Each wall is flat, endless, passes through zero and stands at right angles to its row. A trip goes straight from one point to another. Which walls does it cross, in order?
(in the rows, 128 means zero)

Walls:
(1): [153,104]
(2): [133,110]
(3): [136,99]
(4): [161,166]
(5): [145,129]
(6): [131,147]
(7): [146,128]
Trips:
[149,169] to [135,155] -> none
[132,157] to [132,173] -> none
[125,73] to [166,85] -> 7, 5
[89,137] to [109,166] -> 4
[110,158] to [120,147] -> none

Walls:
(1): [165,137,130,137,142,121,136,98]
(2): [105,158,109,87,133,130,127,123]
(3): [118,165,139,112,148,146,140,127]
(4): [130,138,65,118,147,134,148,141]
(5): [91,133,118,120,151,92,136,97]
(6): [141,96,119,160,162,132,123,102]
Trips:
[91,152,179,114,88,115,83,121] to [75,163,117,190,100,123,142,143] -> 2, 4
[99,131,94,193,157,98,119,107] to [146,107,150,96,123,97,154,150] -> 4, 6, 1, 5
[108,125,124,91,179,160,168,168] to [144,116,131,127,76,152,130,168] -> 5, 2, 3, 4
[153,108,113,132,137,147,102,65] to [141,85,129,117,161,106,171,101] -> 4
[130,118,188,136,71,124,138,140] to [125,143,122,104,119,133,150,118] -> 3, 2, 5, 4, 1

Walls:
(1): [129,112,124,133,112,101,146,125,145,114,112,207]
(2): [109,156,135,136,47,101,120,142,127,67,89,138]
(3): [144,143,151,90,110,124,144,95,135,135,127,113]
(4): [120,137,141,137,122,81,154,108,171,116,110,93]
(5): [101,146,141,118,161,136,181,147,150,137,143,101]
(6): [204,99,65,145,120,157,120,95,166,154,141,143]
(7): [167,128,118,170,117,163,151,70,113,138,93,132]
(8): [120,132,107,135,116,114,142,135,113,147,73,116]
(9): [115,117,147,91,93,137,153,141,114,119,128,174]
Trips:
[190,145,122,162,120,141,107,120,135,167,180,130] to [117,109,120,129,144,110,116,130,128,122,173,94] -> 3, 7, 5, 4, 6
[117,143,166,136,164,155,145,141,149,116,135,120] to [154,126,121,102,142,153,138,106,136,105,140,160] -> 3, 9, 4, 7, 1, 6, 5
[118,143,108,80,163,160,130,109,119,139,119,154] to [142,93,129,150,154,127,156,124,138,144,133,130] -> 3, 9, 4
[211,119,171,164,124,121,104,109,133,147,125,140] to [137,149,168,136,125,110,120,137,137,192,111,155] -> 4, 8, 9, 6

Walls:
(1): [100,73,120,139,91,115,113,151,163,154,124,135,120,132,131,138,116,89,123,142,130,100,162,100]
(2): [119,188,139,152,93,165,138,159,88,104,96,127,135,141,123,132,120,137,136,93,117,156,155,187]
(3): [120,161,95,128,158,176,160,117,118,117,115,106,98,170,152,75,101,109,110,140,136,114,105,194]
(4): [165,107,124,101,136,101,125,76,120,138,145,142,135,121,72,164,151,108,105,139,157,170,117,38]
(5): [122,62,112,178,136,125,131,141,135,115,152,167,123,130,157,176,154,153,149,166,133,129,136,130]
(6): [120,106,101,135,142,102,93,135,119,180,133,129,117,130,161,145,149,109,119,123,85,80,139,111]
(7): [105,166,126,112,90,148,102,144,144,153,154,102,107,118,105,90,85,143,158,105,136,163,100,63]
(8): [94,149,123,157,151,129,148,115,123,130,97,160,124,165,183,107,112,71,118,138,136,104,119,104]
(9): [163,172,127,84,106,94,184,161,132,92,164,134,137,113,127,142,158,154,125,147,133,131,168,113]
(10): [157,144,121,107,95,116,184,156,121,146,83,57,140,143,131,140,119,98,164,115,86,127,178,118]
Trips:
[88,130,108,178,172,136,117,138,150,118,169,129,145,119,82,126,154,110,129,183,115,180,111,149] to [143,167,139,118,123,116,126,123,111,106,166,160,134,178,148,162,142,162,125,117,114,78,141,131] -> 9, 2, 4, 6, 3, 8
[120,109,161,129,102,119,99,148,181,110,152,138,129,135,96,115,143,93,164,79,136,143,130,114] to [139,110,78,104,113,128,132,70,122,94,111,153,133,138,142,161,197,145,155,149,127,152,119,160] -> 5, 9, 7, 1
[117,114,96,163,161,131,136,147,98,126,126,100,162,157,95,133,139,130,110,139,133,147,59,125] to [120,108,148,183,177,139,116,125,97,105,137,120,103,137,170,111,107,190,180,126,117,169,144,135] -> 2, 4, 7, 8

Walls:
(1): [89,169,130,115,93,151,137,127,150,117,128,180,100,163,138,122,168,179,172,130,157,118,135,127,99,83,108,145,99,104,135,126,139,134,126,171,123,107,178,122,127,120,130,141,176,145,148,165]
(2): [85,119,110,123,128,141,159,144,125,133,156,95,134,167,154,97,135,182,102,148,134,136,104,123,148,175,161,134,126,173,100,148,135,132,151,155,111,175,153,187,125,99,104,167,81,143,147,135]
(3): [142,140,164,146,183,165,147,132,170,134,124,100,145,101,127,125,129,126,131,122,199,166,103,95,101,133,83,183,158,163,142,180,132,113,94,122,105,117,135,104,123,148,132,113,95,158,132,125]
(4): [185,106,89,153,117,128,120,70,142,131,90,99,105,128,119,103,143,177,73,86,139,170,97,140,158,92,93,71,78,62,144,149,146,75,115,99,100,109,85,162,106,117,58,143,102,155,119,159]
(5): [88,127,123,119,126,135,141,138,142,114,114,74,150,171,164,125,136,96,123,124,174,82,136,134,105,143,110,119,107,126,145,169,121,97,133,120,164,140,188,186,120,150,128,152,144,137,148,75]
(6): [72,131,158,103,109,133,150,109,85,157,119,113,131,90,125,89,156,159,143,98,66,125,134,66,85,112,103,156,87,151,128,114,191,131,155,156,127,132,139,154,108,86,120,153,97,91,150,137]
(7): [108,147,86,119,117,152,104,107,116,97,122,84,117,105,129,126,120,148,150,136,107,129,178,123,129,130,163,89,150,140,147,100,197,121,155,143,116,151,186,137,132,121,129,178,118,145,130,98]
Trips:
[128,68,179,115,91,114,129,97,79,151,187,125,106,99,114,151,138,153,147,166,110,130,121,101,101,89,114,138,152,109,118,141,146,143,133,122,134,105,110,117,105,146,154,97,143,95,126,150] to [137,144,142,97,95,80,101,133,141,114,127,97,124,125,151,82,114,177,149,79,144,141,108,96,139,111,55,191,125,122,116,125,116,106,105,156,90,82,108,123,153,96,147,144,88,117,116,140] -> 3, 4, 2
[114,141,134,176,109,110,122,143,161,108,84,62,134,138,121,129,109,64,118,103,146,105,157,107,129,91,178,76,123,147,178,136,143,125,156,124,92,122,154,114,128,103,114,157,140,132,137,129] to [151,122,100,87,140,124,122,181,144,115,182,189,105,148,147,141,134,118,140,113,138,124,179,164,159,125,158,175,115,88,140,162,147,167,86,115,135,148,123,184,150,134,156,128,112,88,163,89] -> 4, 1, 2, 7
[175,145,185,119,107,168,138,109,123,121,99,129,132,90,102,147,118,155,104,125,176,173,132,118,180,144,132,114,166,95,156,76,136,126,153,102,152,146,140,137,118,108,70,135,142,133,118,144] to [138,104,122,116,126,165,132,144,160,129,76,129,148,78,95,145,123,142,151,68,99,129,162,87,118,111,159,117,135,159,126,134,143,136,168,126,99,127,105,130,124,127,99,93,92,128,123,138] -> 6
[70,127,93,155,111,132,135,116,152,143,132,127,135,112,109,144,95,152,121,96,153,142,105,126,108,118,121,110,152,130,156,39,133,174,117,87,118,146,109,162,126,116,149,110,68,122,103,153] to [161,106,152,129,117,106,168,118,118,101,89,133,133,129,113,168,168,93,117,118,138,119,167,109,81,104,111,135,143,143,205,142,133,119,122,97,83,99,92,103,125,131,115,132,158,118,119,136] -> 3, 2, 7, 6

Walls:
(1): [139,156,107,101,102,143,147,148,167,167,101,167,157,68,72,97,74,128,158,146,106,118,132,129,89,119,107,86,131,133,124,103,118,116,163,96,175,111,125,133,94,102,142,102,117,130,132,159]
(2): [122,118,119,107,147,122,106,140,133,120,116,132,81,126,118,117,93,181,122,166,140,77,108,145,132,82,113,129,149,126,134,149,146,95,156,97,113,94,102,82,96,171,119,94,108,141,90,126]
(3): [84,117,97,166,126,102,92,105,139,122,137,165,92,119,151,123,126,143,110,135,134,99,165,111,122,164,111,115,101,177,166,123,149,158,155,132,106,108,147,125,81,132,124,127,127,124,139,158]
(4): [123,164,128,90,118,82,119,159,158,128,110,182,163,115,103,124,151,107,109,100,114,145,111,110,89,101,158,158,150,155,106,145,152,147,62,123,132,127,89,87,138,80,130,75,126,159,116,104]
(5): [169,133,142,137,124,98,166,137,123,144,139,158,147,146,115,113,143,71,97,144,134,86,108,144,124,80,106,125,138,90,128,144,104,91,119,121,134,127,168,113,117,149,103,110,130,87,194,158]
(6): [160,138,110,127,98,124,134,169,117,129,113,139,136,49,103,191,105,143,136,153,133,181,105,129,139,140,168,174,140,50,136,162,89,159,101,192,140,123,129,140,127,186,93,124,147,141,131,145]
(7): [135,87,163,182,119,116,120,122,123,106,138,142,107,124,108,143,118,186,120,105,151,148,126,131,148,106,119,167,153,137,143,127,146,121,114,140,121,118,121,91,127,95,118,102,107,125,109,99]
(8): [155,140,95,93,119,118,123,119,168,174,146,114,134,141,94,109,151,149,163,141,128,149,128,154,99,101,144,106,96,122,99,113,113,125,97,95,128,115,110,138,144,155,151,153,176,136,131,197]
Trips:
[94,120,153,124,155,131,114,139,134,147,108,117,142,145,101,156,153,154,139,155,151,108,123,124,100,114,129,139,126,152,173,148,100,87,139,114,117,165,148,92,126,131,135,118,60,120,139,83] to [156,123,174,104,138,163,125,188,125,114,107,79,160,94,92,98,173,86,112,125,112,109,124,128,127,120,151,150,146,102,122,108,163,153,99,106,161,37,121,113,100,108,109,89,111,154,183,121] -> 1, 6, 7
[147,144,142,147,100,116,117,158,140,109,131,170,97,161,137,127,131,171,165,82,169,126,138,135,140,113,109,113,106,113,150,83,125,127,102,140,130,123,147,130,126,137,111,101,92,142,122,132] to [139,122,119,70,63,105,124,103,118,82,114,117,129,105,133,131,151,116,154,73,152,84,132,150,115,110,97,101,155,120,164,89,124,119,80,87,82,159,153,91,102,128,139,92,106,117,90,121] -> 1, 3

Walls:
(1): [101,111,142,98,152,138,134,114,107,77,140,162,165,137,132,191,138,130,151,114,140,137,169,135,134,143,172,130,181,109,106,154,62,154,111,119,135,69,67,118,155,132,130,107,111,127,128,129]
(2): [132,156,163,121,113,135,114,163,143,156,87,164,120,162,76,117,104,104,156,181,171,129,95,130,138,109,106,129,146,120,84,84,108,114,106,116,108,136,133,141,103,130,87,149,133,143,103,170]
(3): [83,161,111,85,147,127,123,119,75,136,114,147,127,127,177,119,126,147,111,135,103,114,94,120,118,160,70,124,93,149,160,144,149,159,123,121,101,78,112,178,155,114,145,121,129,122,147,134]
(4): [122,139,116,144,125,119,99,122,126,139,83,146,98,92,119,162,170,104,88,155,132,120,147,179,135,183,134,146,122,120,125,68,117,115,144,153,111,132,147,150,103,113,141,157,129,97,147,124]
(5): [152,121,149,106,144,147,174,126,160,127,106,120,119,132,144,133,102,137,161,110,121,108,147,117,136,141,190,136,120,54,139,142,103,111,151,167,147,131,145,121,132,134,90,104,129,102,110,188]
(6): [123,140,163,165,139,144,158,134,87,88,119,133,94,139,141,126,110,92,141,125,125,95,109,132,149,88,106,143,84,108,162,148,130,185,100,124,191,107,91,135,129,81,121,90,104,144,139,113]
(7): [151,58,117,186,144,105,126,125,165,158,124,117,121,114,152,156,124,124,128,97,66,153,81,117,147,121,166,144,183,132,164,111,102,137,148,102,128,149,120,73,111,150,123,96,82,156,107,190]
(8): [182,130,121,129,130,155,101,103,107,153,113,118,147,148,95,190,133,142,146,137,110,62,89,127,132,148,156,122,118,76,111,99,153,123,81,109,109,122,151,82,93,128,157,123,122,98,141,162]
(9): [90,101,143,170,159,121,131,149,99,149,121,118,79,145,139,125,145,102,145,117,78,88,128,132,162,135,92,131,141,115,137,103,95,131,102,107,149,114,92,110,160,123,147,137,105,109,115,168]
Trips:
[149,119,141,100,152,120,111,135,155,141,141,141,127,193,155,123,99,118,178,130,95,148,184,116,115,174,149,152,114,120,135,123,128,98,73,172,130,107,118,136,124,146,104,91,135,130,130,126] to [138,104,154,133,130,171,131,123,126,178,120,113,109,157,90,104,136,141,171,113,149,68,158,107,135,140,93,132,122,105,109,131,133,128,101,111,131,146,130,154,171,138,147,129,111,91,98,123] -> 6, 1
[173,123,201,150,163,158,131,163,106,103,135,105,116,211,138,124,197,146,142,122,173,173,152,118,132,60,104,131,104,146,95,159,173,109,80,111,122,137,104,190,162,137,139,159,99,132,136,151] to [114,116,107,135,165,151,113,151,146,80,132,126,105,77,102,124,116,131,144,122,141,123,118,101,145,150,175,98,107,148,101,123,125,126,105,115,139,98,111,141,129,143,156,130,90,178,130,129] -> 2, 7

Walls:
(1): [109,134,105,104,139,89,149,105,146,152,134,141,130,87,171,123,162,92,163,132,129,164,101,135,141,150,178,142,111,107,152,116,123,148,117,127,88,131,93,72,108,115,143,109,130,154,164,92]
(2): [87,108,174,125,74,145,85,128,111,117,85,123,156,98,107,104,109,118,115,122,107,154,153,114,110,142,72,210,109,103,128,169,85,123,122,114,143,125,127,135,111,158,157,136,88,98,137,153]
(3): [159,155,103,102,139,128,114,104,131,144,97,127,138,112,140,205,185,121,169,112,77,117,123,127,133,142,120,136,128,148,158,172,142,134,126,180,128,155,73,45,138,82,171,156,105,140,103,141]
(4): [109,128,145,125,115,147,119,161,141,140,131,89,108,127,181,91,104,167,145,120,138,138,143,126,95,162,160,110,141,128,106,129,125,196,153,141,157,106,133,101,106,154,94,111,149,147,56,136]
(5): [124,134,134,126,171,130,131,131,125,103,102,108,77,132,146,151,101,103,132,54,138,171,166,154,144,88,111,120,141,133,124,143,124,162,160,121,130,133,132,103,92,103,119,141,175,163,97,91]
(6): [148,48,143,130,59,107,142,164,139,121,100,135,145,104,112,122,181,160,82,121,142,109,156,101,131,127,95,184,162,124,146,105,105,156,81,126,106,127,151,95,156,73,100,94,70,163,111,138]
(7): [92,126,152,134,110,133,162,148,111,91,119,139,124,94,99,81,172,166,145,116,104,131,155,141,116,188,136,125,100,136,161,141,102,113,113,103,135,166,113,184,149,108,99,126,112,175,145,145]
(8): [100,134,125,164,140,106,119,144,162,178,148,171,158,136,152,143,135,99,136,105,109,174,120,85,87,104,134,125,141,91,113,115,158,136,159,147,130,135,84,153,118,96,101,111,148,156,120,176]
Trips:
[54,74,163,140,154,103,78,137,147,143,123,97,112,91,98,166,112,122,163,186,177,127,159,160,106,133,138,108,97,123,101,143,148,129,121,163,118,156,116,172,128,116,114,172,116,133,141,138] to [150,136,147,173,119,128,121,138,133,127,161,149,124,154,101,141,120,119,107,94,105,131,134,117,95,162,124,127,127,170,102,117,98,108,148,90,112,173,129,139,108,111,86,150,93,139,116,86] -> 4, 5, 6, 2
[121,110,138,121,146,183,151,161,112,115,108,162,109,68,167,159,114,176,126,79,137,137,135,110,129,153,146,128,109,98,114,110,121,161,150,171,154,85,125,89,131,104,51,161,102,138,158,147] to [77,142,182,135,118,123,92,110,110,153,113,169,90,144,121,180,109,125,103,148,136,96,142,145,135,149,171,120,123,136,101,137,108,127,148,153,102,137,191,78,144,121,173,122,168,143,163,82] -> 8, 7, 6, 4
[105,177,110,140,89,124,127,159,126,60,192,118,128,159,152,115,115,134,153,129,135,92,117,124,115,131,130,67,154,125,85,101,153,131,170,79,129,136,127,145,78,149,152,185,130,173,131,126] to [125,162,126,125,129,110,130,152,139,120,149,122,132,145,112,124,148,101,121,195,92,143,138,142,113,145,130,131,114,107,89,87,181,134,120,130,120,116,130,141,126,178,172,162,98,160,180,146] -> 5, 4, 1, 7, 2
[98,163,148,131,102,133,156,105,136,118,137,116,120,123,131,148,85,109,105,106,84,154,115,101,69,105,169,143,136,127,180,142,160,152,124,179,108,116,88,127,93,177,142,131,75,90,126,105] to [105,126,98,159,126,66,140,84,120,150,132,137,126,147,107,140,135,157,141,109,158,106,137,122,183,111,96,142,147,118,102,109,149,101,139,126,126,118,105,159,138,127,138,163,129,68,98,137] -> 4, 1, 2, 3
